Rows are points. Each copy is the shape, with its points in the same order, stretched, turned, moved and blurred by noise. Is it also mirrored, or only turned?
In the rows, 128 means zero.

Shape, 6 rows:
166	117	156
170	140	127
162	96	193
169	164	178
119	107	175
70	81	52
Copy 1 (6 x 3):
156	126	147
117	150	129
189	97	183
118	156	191
156	70	162
126	22	29
Copy 1 is: only turned
Copy 2 (6 x 3):
168	155	157
122	145	146
211	169	174
130	138	199
197	121	172
151	82	63
Copy 2 is: only turned
Copy 3 (6 x 3):
161	150	122
153	105	108
169	189	139
146	157	76
124	182	155
83	55	221
Copy 3 is: only turned

Shape (9 x 4):
207	169	173	118
126	116	125	155
193	139	131	103
115	127	175	101
79	116	164	213
89	146	130	101
120	160	54	173
91	178	139	94
136	64	153	100
Copy 1:
134	58	59	79
106	131	127	152
146	63	76	132
139	117	195	104
51	183	170	126
163	148	174	141
129	169	55	195
180	150	170	107
117	79	191	154
Copy 1 is: mirrored
Copy 2 (9 x 4):
190	104	158	231
135	155	123	118
190	105	138	163
126	101	203	125
96	208	142	122
80	94	151	87
88	142	26	90
66	76	162	109
180	130	187	96
Copy 2 is: mirrored
Copy 3, 9 rows:
220	176	164	66
147	116	141	147
221	123	118	76
94	147	130	58
68	144	197	171
85	145	68	121
176	111	65	230
91	185	70	108
129	66	144	58
Copy 3 is: only turned

Shape (12 x 6):
168	130	189	55	145	90
132	159	86	203	133	166
155	107	100	121	138	168
138	107	56	84	162	171
101	104	188	149	144	83
117	88	110	157	134	81
91	138	128	122	144	111
112	123	94	84	100	89
119	148	114	132	153	173
35	86	105	68	138	188
96	184	110	140	159	131
79	94	139	111	143	176
Copy 1, 12 rows:
153	99	228	150	123	217
123	121	120	124	178	54
175	146	155	147	133	101
163	215	142	149	110	111
137	86	133	116	139	187
153	129	110	156	172	152
106	140	126	118	118	147
118	149	142	186	130	146
132	155	143	102	111	100
140	211	80	104	7	116
83	159	140	98	132	119
154	157	110	104	61	118
Copy 1 is: mirrored
Copy 2:
39	123	157	50	138	126
165	182	101	169	114	136
149	129	181	138	110	132
184	122	223	102	123	132
75	130	65	105	69	79
123	155	110	103	26	119
134	131	99	82	106	112
124	117	130	63	71	170
147	140	131	124	144	117
182	10	145	101	121	89
158	166	82	82	151	131
137	65	126	130	126	78
Copy 2 is: only turned
Copy 3:
155	199	134	50	90	119
104	70	148	173	184	204
123	97	133	117	94	151
87	100	89	132	68	134
176	149	126	90	184	101
164	116	78	152	155	112
108	147	124	134	146	110
138	140	111	182	85	90
89	111	156	116	137	152
77	105	159	124	97	22
72	138	129	142	168	153
112	103	165	95	131	77
Copy 3 is: only turned
Copy 4:
150	73	72	123	105	73
152	209	136	99	157	162
180	133	125	98	159	122
200	94	138	102	152	166
97	113	101	155	149	77
127	107	152	165	141	102
117	96	122	130	134	132
125	53	161	131	91	106
153	145	110	88	160	157
117	39	143	91	187	137
131	137	107	111	127	181
126	96	117	95	189	116
Copy 4 is: only turned

Shape, 9 rows:
105	163	143	210	145	105
119	80	141	133	120	127
90	105	149	103	124	146
142	147	73	79	80	148
183	110	104	112	139	134
173	178	28	110	143	107
147	163	135	115	134	128
123	72	137	89	146	163
120	153	141	139	132	200
Copy 1:
123	155	45	156	93	55
129	161	175	149	124	96
125	138	177	199	113	151
101	14	154	91	121	162
151	112	152	54	125	130
58	15	87	7	66	145
129	118	101	106	118	159
161	139	223	154	93	160
231	73	113	173	100	162
Copy 1 is: mirrored
Copy 2, 9 rows:
53	100	118	179	141	142
141	89	122	102	132	96
143	85	166	133	133	108
171	144	159	129	60	110
148	152	130	72	119	89
95	173	168	82	39	130
143	134	135	125	122	144
153	105	162	68	157	72
133	138	145	170	158	90
Copy 2 is: mirrored
Copy 3:
203	131	143	67	188	60
198	127	118	132	111	147
168	153	148	132	83	110
82	176	45	212	120	140
119	73	75	153	124	179
63	84	33	219	192	126
106	137	123	109	136	131
162	84	120	146	53	145
109	152	103	81	65	52
Copy 3 is: mirrored
